Each row of a before or after table is a point. One or more steps were done to the points. Then noise was added and the rows were shuffled. The steps act on how far a point lies along the listed directions, d1 being the first. Write out the steps. A step turns or swaps two directions, mirrors them in a line or flattens them onto one, adds a multiple of one to another, or multiplies one. Angles are multiples of 10 degrees, from the lower direction toward the higher: turns from -170 to 170, lines from 10 to 170 but not 90. Use the fewest steps. Two steps may share a direction if one is a turn and the other turns, adds or multiplies; they go together, in the order done. Otherwise the lowest direction goes first.

Directions:
(1): [-50  -8 -36]
(2): [ 26  35 -44]
(3): [ 26 -51 -25]
Before:
[[ 22 -19  31]
 [ -4  54 -61]
 [ -6  62 -22]
 [ 17 -30 -20]
 [-43  64 -36]
 [-18   8 -35]
 [ 12  12 -29]
 [  5  81 -29]
 [ -1  38 -61]
 [ 24 -17  28]
 [ 36 -18  32]
 [ 31 -10  -6]
 [ 37 -14  49]
 [ -3  55 -66]]
After:
[[ -6  18 -61]
 [-43 -29  62]
 [-20 -27   9]
 [  4 -36 -20]
 [-60   6  54]
 [ -4   2 -53]
 [-39   9  49]
 [-46 -29  64]
 [  5   8 -45]
 [-15 -25 -28]
 [  0 -17  37]
 [-22  16  87]
 [-36 -37  51]
 [  1   8 -43]]
Steps: turn d1 and d2 by -150 degrees; add 0.3 times d3 to d1

Directions:
(1): [ 27 -70 -34  29 -40  -3   9 -32]
(2): [  1  35 -59  14 -13  68 -25   1]
(3): [-38 -30  10 -56 -43  36  26  31]
Before, 12 rows:
[[ 41  -3  -9   2  12 -10 -13  -2]
 [ 15  43 -12   6  49  16 -17 -10]
 [-48 -11  -3 -51 -39  26  48  26]
 [-41  52  19 -47  -7  33  -8  47]
 [  9 -36  44 -28  17 -54  17 -15]
 [ 36   9 -58  49  -9  47 -31 -30]
 [ 31 -16   9  54  19 -36   0 -39]
 [ 44 -78 -20  28  -7 -34  21 -24]
 [ 21 -84  13  31 -40 -53  13 -34]
 [ -2  53 -45   3   2  50 -21   3]
 [ 14  37   6  19  34   1 -35 -23]
 [-24 -95  53 -23 -33 -31  28  27]]
After:
[[  6  -4  33  16  32 -83  34 -24]
 [ 20   5 -31  57 -11   4 -26 -27]
 [ -8   8  47 -11  10 -47   1  12]
 [ -6  16 -36  18 -15  66 -12  -6]
 [-14  -4  -3 -45   0  43  11  12]
 [ 25   1 -17 -18  -6  23 -11  20]
 [-29 -23  29 -55 -27  -1  31  19]
 [ 37  32 -36  29  35   3 -35 -37]
 [ 31 -11 -46  21   7  20  -6  -9]
 [-18   8  -3 -27 -14  51 -13   7]
 [-24 -41   8 -52 -48  42  28  20]
 [ 42   0  -2  84  50 -50 -41 -20]]
Steps: multiply d1 by 0.4; turn d2 and d3 by 120 degrees
